Every row gives one point. Each copy is the shape, with its points in the same order, turned, moved and blurred by noise. Some copies are also mirrored. Which?

Shape (7 x 3)
[[ 0.24 -3.32  1.57]
 [ 2.34 -1.20 -1.08]
 [ 2.31 -2.28  0.10]
 [-2.05  3.06 -1.16]
 [ 3.23 -1.52  1.21]
 [-0.85 -0.78 -2.61]
 [-1.19  0.30 -0.12]]
Copy 1 (7 x 3)
[[ 0.24 -3.06 -3.10]
 [ 2.70 -0.96 -0.59]
 [ 2.33 -2.11 -1.74]
 [-2.34  0.33  2.63]
 [ 2.56 -3.28 -0.72]
 [-0.05  1.34 -0.71]
 [-1.26 -1.02  0.25]]
Copy 1 is: only turned
Copy 2 (7 x 3)
[[-0.62  1.53  2.70]
 [ 1.02 -1.84  1.33]
 [ 1.04 -0.65  2.44]
 [-0.43 -0.48 -4.51]
 [ 2.64  0.04  2.31]
 [-1.81 -2.10 -0.66]
 [-0.66  0.28 -1.33]]
Copy 2 is: only turned

Shape (7 x 4)
[[ 0.58  0.48  1.59  1.31]
 [ 0.61  2.74  1.00 -3.34]
 [ 2.40 -1.21  1.06  1.09]
 [-1.23 -0.85  1.05 -1.10]
 [ 2.01 -2.63  1.14  1.23]
 [ 0.82  2.98 -1.49 -1.59]
 [-0.47 -3.83  1.17  1.64]]
Copy 1 (7 x 4)
[[ 0.73  0.97  1.00  1.10]
 [-0.56  4.82 -1.70 -1.18]
 [ 1.57  0.29  2.71 -1.37]
 [ 2.18  0.68 -1.86 -0.26]
 [ 2.58 -0.67  2.57 -1.41]
 [-2.63  2.65 -1.08 -1.50]
 [ 3.71 -2.36  0.51 -0.26]]
Copy 1 is: mirrored
Copy 2 (7 x 4)
[[ 0.17  0.18 -2.39  0.71]
 [ 1.09  2.32 -2.45 -3.75]
 [ 2.24 -0.73 -0.93  1.26]
 [-0.75 -1.61 -0.79 -1.99]
 [ 2.20 -2.08 -0.43  1.38]
 [ 0.11  3.50 -0.61 -1.93]
 [-0.06 -3.89  0.02  1.37]]
Copy 2 is: mirrored
Copy 3 (7 x 4)
[[ 0.40 -0.03  0.22  1.66]
 [-4.23 -1.90  0.34  0.29]
 [ 1.64 -1.37  1.98  1.40]
 [-0.02 -1.48 -1.08 -0.94]
 [ 2.91 -1.91  1.65  0.83]
 [-3.52  0.35  2.07 -0.67]
 [ 4.04 -1.38 -0.55 -0.53]]
Copy 3 is: only turned
Copy 4 (7 x 4)
[[-1.07  2.54 -0.14  0.66]
 [-4.22 -0.06 -3.58  0.14]
 [ 0.93  2.58 -1.46  1.47]
 [-1.06 -0.79 -0.79  1.03]
 [ 1.74  1.67 -0.79  2.57]
 [-2.42  1.28 -3.12 -2.13]
 [ 2.59 -0.21  0.78  2.08]]
Copy 4 is: mirrored

Shape (10 x 6)
[[ 2.00 -2.73  0.54 -1.41  1.93 -0.83]
 [-0.31  0.39  2.25  0.37  0.53 -1.63]
 [ 1.34  3.13  0.58 -1.88 -0.91  3.54]
 [-1.82 -0.72 -0.82 -0.24 -3.74 -0.73]
 [ 1.15  4.89 -0.80  2.81  0.70 -0.92]
 [-0.87  0.35  0.16 -1.48 -2.89  1.13]
 [-1.73  2.76  0.03  1.31 -1.23  3.81]
 [ 0.61  1.21 -1.25 -0.08  3.41 -0.71]
 [ 0.58 -3.00 -0.55 -1.12  0.21  2.26]
 [-0.40  2.39  0.27 -2.47  0.48 -0.79]]
Copy 1 (10 x 6)
[[ 3.44  2.75  0.82 -0.48 -2.47 -1.48]
 [ 0.70  1.42  0.45 -1.11 -2.04  1.55]
 [ 1.84 -1.07  0.21 -2.02  4.12  0.02]
 [ 0.41 -1.35 -3.80  1.19 -0.99 -0.30]
 [-3.90  1.32  1.57 -1.22  1.50  0.98]
 [ 1.56 -1.57 -2.73  0.16  0.58  0.05]
 [ 0.12  0.31 -2.37 -0.52  4.25  2.20]
 [-0.36  3.57 -0.26 -3.06 -0.49 -0.80]
 [ 3.87  2.11 -1.67  0.44  0.31 -1.48]
 [-0.09 -0.58 -0.48 -3.43 -0.30 -0.30]]
Copy 1 is: mirrored
Copy 2 (10 x 6)
[[ 3.80  0.05 -2.86 -0.08 -0.99  0.46]
 [ 1.89  1.56  0.77 -0.95 -0.12 -1.34]
 [-2.64 -1.42  0.67  2.74 -1.40  0.12]
 [-0.66 -0.33 -1.90 -1.26 -0.56 -5.12]
 [-3.15  1.33  1.68 -3.02  0.19  1.61]
 [-1.21 -0.82 -0.85  1.04 -0.80 -3.65]
 [-2.66 -3.12  2.45 -0.41 -0.76 -1.70]
 [ 0.83  0.28 -0.15 -2.48 -2.76  2.26]
 [ 2.12 -3.29 -2.53  0.64 -1.23 -1.12]
 [-0.58  1.58  0.21  0.37 -3.11 -0.77]]
Copy 2 is: only turned
Copy 3 (10 x 6)
[[-1.64  2.51 -1.27  1.35 -2.34  1.67]
 [-1.72 -1.59 -0.83 -0.87 -0.55  1.29]
 [ 4.60  0.19 -0.87 -1.46  0.21  2.71]
 [ 1.34 -2.16 -1.19  1.76 -0.19 -2.69]
 [-0.20 -0.32 -3.21 -5.06  2.57  0.30]
 [ 2.62 -1.59 -0.59  1.08 -0.62 -0.33]
 [ 3.33 -0.67  1.09 -1.59  3.26  0.28]
 [-1.08  2.70 -0.66 -3.09 -0.81 -0.08]
 [ 0.74  2.89  0.44  2.36 -0.19  0.64]
 [ 0.98 -0.71 -0.56 -2.43 -2.45  0.59]]
Copy 3 is: only turned
Copy 4 (10 x 6)
[[-1.93  0.85 -0.09  1.01  2.64 -2.84]
 [ 0.25  1.86 -1.03  1.47 -1.39 -1.32]
 [-0.06 -2.90 -1.53 -3.07 -2.03 -1.34]
 [ 2.32  2.27 -1.41 -2.21  1.34  1.54]
 [ 0.23 -2.03  0.15  2.50 -3.37  2.65]
 [ 1.52  0.71 -1.43 -2.97  0.24 -0.17]
 [ 3.92 -2.03  0.02 -2.11 -2.22 -0.31]
 [-1.65 -0.65  2.54  1.46 -0.39 -0.40]
 [ 0.92 -0.37  0.37 -1.77  2.93 -2.89]
 [-1.72  0.85  0.37 -1.67 -1.93 -0.42]]
Copy 4 is: mirrored

Shape (14 x 9)
[[ 2.59 -2.56 -0.01 -0.64  2.00 -1.09 -0.97  1.54 -1.26]
 [-2.49 -2.59  0.37 -2.08 -1.50  0.01 -2.34  0.85 -0.04]
 [ 0.77 -2.46 -0.08  1.51  3.51  0.34 -2.92 -1.92 -0.37]
 [ 1.28 -0.88 -1.18  2.78  3.41 -1.90 -1.15 -0.11 -0.83]
 [-0.29  1.51 -0.23 -1.71 -1.85  1.16  0.63 -0.31  0.63]
 [-2.28 -1.56  0.92 -0.33 -1.20  1.52  2.22 -0.84 -1.31]
 [ 2.09 -0.87  2.22 -0.14 -1.29  0.90  1.24  0.14  0.11]
 [ 2.07 -2.24 -0.66 -0.97 -4.06 -1.29  1.64  0.34  0.22]
 [ 0.24 -1.05  1.67 -0.96  3.81 -1.56 -1.50 -1.70 -0.34]
 [-5.15 -1.09 -0.08 -1.28 -3.30  1.42  1.63  0.31 -4.07]
 [ 0.78  1.07  1.38  1.38  3.18 -0.23  0.22 -0.40 -2.70]
 [-4.42 -1.87  1.48 -0.23 -2.93  1.05 -1.34  1.98 -0.44]
 [ 1.71  0.21 -0.59  0.52  1.58  2.20  0.53 -0.47 -3.20]
 [-0.09 -1.66 -0.63  0.50  4.40  0.40  0.42  0.79 -0.15]]
Copy 1 (14 x 9)
[[-1.50 -1.44 -0.80 -0.55  1.93 -1.03  1.24 -1.08 -2.85]
 [-1.63  1.81  0.22 -4.11  0.51 -1.60 -1.42 -0.30  0.25]
 [-0.62  1.90 -2.36 -0.37  2.74 -2.14  3.94 -0.21  0.15]
 [-0.68 -0.83 -2.14  1.17  3.53 -0.69  2.29 -2.14  1.13]
 [ 0.59  0.26  0.19  0.09 -1.16 -1.85 -2.86  1.46  0.74]
 [ 2.45  2.66  0.50 -1.40  0.62  1.14 -2.31  0.12 -0.41]
 [ 0.05  0.42  0.81 -0.26 -1.93  0.71 -0.04  0.98 -1.55]
 [ 0.58 -0.20  2.77 -0.10 -2.22 -1.20 -0.83 -2.61 -1.23]
 [ 0.87 -1.12 -2.35 -1.81  2.02 -1.71  2.49  1.67 -0.15]
 [ 1.73  2.51  3.67 -2.74  2.71  0.24 -5.68  0.87  0.27]
 [-0.29 -1.15 -1.50  1.38  3.26  0.79  0.38  2.11 -0.23]
 [-0.95  3.06  0.85 -4.32  0.56  1.33 -3.52 -0.78  1.53]
 [-0.49  1.34 -0.15  2.44  3.01 -0.02 -0.28  1.13 -2.21]
 [ 0.35  0.49 -3.84  0.11  3.49 -0.79  0.65 -1.12 -1.25]]
Copy 1 is: mirrored
Copy 2 (14 x 9)
[[ 0.90 -2.46 -0.45  0.13  0.92  3.54 -0.61  1.52 -0.85]
 [ 2.24  2.15 -1.03 -3.50  2.30 -0.04 -1.31  0.65 -1.19]
 [ 0.70  0.15 -2.53 -0.04 -0.94  4.42  1.25 -1.82 -1.29]
 [-1.83 -0.96 -2.79  1.68 -0.57  3.19  0.25 -0.21 -1.25]
 [ 1.49  0.69  1.86 -0.33 -0.43 -2.08 -0.69 -0.41  0.53]
 [ 2.18  2.15  1.85  0.13  1.59 -1.08  2.55  0.66 -1.44]
 [ 0.45  0.39  3.17  0.47  1.35  1.20  0.17 -0.18  0.63]
 [-0.04 -0.63  2.35 -1.68  1.82 -0.39  0.62  3.22  2.26]
 [ 1.58 -1.46 -2.26  0.64  1.94  1.95  0.44 -3.08 -0.70]
 [ 2.22  2.37  1.33 -2.23  1.79 -4.10  2.56  2.20 -4.26]
 [-0.30 -1.51  0.09  2.67 -0.22  1.07  0.62 -1.76 -3.14]
 [ 1.04  4.41  1.08 -2.96  2.10 -0.90 -0.47  0.79 -3.08]
 [ 1.34 -1.70  1.51  1.32 -2.29  0.91  1.35  0.04 -2.31]
 [ 2.06  0.28 -1.93  2.42 -0.11  2.71 -0.19  0.14 -1.71]]
Copy 2 is: only turned
Copy 3 (14 x 9)
[[ 1.94  0.95 -2.77  1.64 -0.68 -3.06  0.66  1.54  2.37]
 [ 0.66  0.95 -1.77 -1.73 -0.13  1.02 -0.71  4.08  0.42]
 [-0.90  1.35 -4.95  2.41 -0.32 -4.05  0.08  3.32 -0.31]
 [-0.22  2.01 -3.36  4.83 -0.61 -3.09  0.50  1.08  0.08]
 [-0.86 -0.38  0.84 -1.18  1.61 -1.03  0.48  0.28 -0.79]
 [ 1.08 -2.54 -1.35  0.20  2.68 -0.10 -0.84  2.35 -1.50]
 [ 0.37 -2.82 -1.64 -0.28  0.31 -1.94  0.27 -0.43  1.02]
 [ 0.03 -2.79  0.59  0.62 -0.02  0.56  2.26  1.50  3.04]
 [ 1.20  0.75 -2.67  1.31 -1.98 -4.49 -0.25  2.40 -1.74]
 [ 3.05 -1.12 -1.09 -0.69  4.57  3.38  0.03  3.18 -2.24]
 [ 2.04  0.67 -3.32  2.82  0.78 -3.37  0.31 -0.85 -2.30]
 [ 0.47 -0.20 -2.45 -1.64  1.39  3.52 -2.03  2.83 -0.98]
 [ 1.45  0.05 -3.05  1.77  3.41 -3.34  1.55  0.08 -0.21]
 [ 1.01  1.36 -2.44  3.31  1.05 -3.91 -2.14  1.94  0.34]]
Copy 3 is: only turned
